Each row of a before or after table is a point. One or more steps were done to the points. Then noise was added and the rows were shuffled. The steps act on columns, c1 being the first. Name the steps. A step turns or swaps two columns, mirrors them in a line or flattens them onto one, adds a multiple of one to another, or multiplies or shifts one. Angles are multiples of 10 degrees, from the lower column toward the higher: turns from -170 to 170, lines from 10 to 170 but not 90. Use the fewest steps. Two steps may share a column if one is a turn and the other turns, adds or multiplies; they go together, in the order done. Otherwise the lowest column goes first.
In the rows, 128 means zero.

Before (10 x 3)
[[153 172  88]
 [199 197 145]
 [ 82 114 103]
 [111 133 125]
 [128  96 200]
 [ 80  65 172]
 [115 116  88]
 [199 109  93]
 [ 55 110 146]
 [120 155 160]]
After (10 x 3)
[[107  66 129]
 [ 89 155 150]
 [116 138 128]
 [180  75 170]
 [105 122 171]
 [117 137  87]
 [ 91 194 128]
 [155  47  68]
 [170 180  93]
 [140 217 134]]
Steps: turn c2 and c3 by -140 degrees; turn c1 and c2 by -40 degrees

Before (9 x 9)
[[108 117 149 106 177 118 142 110 144]
 [ 97 131 131 109 181  99 178  94  94]
 [164  84 137 188 105 121 140 130  91]
 [121 112 107 105 169  93 129  71 145]
 [101 110 117  95 133 106 139 121 118]
 [205 137 114 103 155 172 156 109  68]
 [198 141 156 152  94 144 127  82  81]
 [128  78 147 164 112 149 136  90  81]
 [111 130 106 126 167 110  90 114 121]]
After (9 x 9)
[[ 96 130 122 108 180  84 176 131  60]
 [130  77 149 164 111 105 133  91  33]
 [168  81 145 190 108 124 137 135  52]
 [ 97 112 111  93 135 110 135 145 110]
 [208 135 141 104 152 139 155  80   5]
 [196 139 175 149  96  93 130  92  34]
 [127 114 106 103 169  61 128 128 167]
 [108 115 142 103 176 110 142 127 163]
 [110 130 104 127 167 107  90 137 114]]
Steps: add 0.3 times c1 to c3; turn c6 and c8 by -60 degrees; multiply c9 by 2

Before (11 x 14)
[[179  89  73  98  52 145 217  75  80  80 163 157  90 115]
 [185 134 128  52 119 117 117 168  80 168 174 222 124 151]
 [139 193 149 161  73 128 117 112 130 100 105  84 144 106]
 [ 99 125 144 144 135 162 146 195 159  96 163 177 155  84]
 [126  65 150  71 129 150 141 171 110 148 124 144 141 150]
 [141 159 161 106 107 122 189 166 204 103 144  86 132 127]
 [ 91  82 160 107 149  94 136 141 136 123 124 148 187  50]
 [165  68 229 181 171  67 126 156  76 139  45 126 188 114]
 [ 74 192  58  89 128 132 178 134 134  94 159 162 139 115]
 [108 107 136 154 117  61 139 175  78 108 158  99 134 123]
 [152 131  48 118 153 159  66 184 172 113  79 148  81  79]]
After (11 x 14)
[[ 92  80 161 152 139  95 135 185 129 123 125 148 187 187]
 [142 162 162  76  97 123 188  97 167 101 142  83 132 181]
 [177  88  71 137  43 144 217 178   8  78 163 159  89  63]
 [ 74 192  58  27 120 131 178 134  83  95 161 162 143 144]
 [ 99 124 145 145 124 160 147 114 112  98 161 178 153 244]
 [140 195 150  95  62 129 116 159  88 101 105  85 145 114]
 [107 105 137 172 109  60 139  96  48 109 158 100 133 193]
 [165  68 230 242 161  69 127 116  95 140  48 124 190 174]
 [185 133 125  47 110 117 116  77 141 167 175 220 125 175]
 [154 129  52 118 144 159  67 126 149 112  77 147  82 229]
 [126  65 148 137 117 148 140  76 139 146 125 144 141 174]]
Steps: add -1 times c2 to c4; shift c5 by -10; multiply c8 by 1.6; turn c8 and c14 by 120 degrees; add 1.5 times c10 to c9
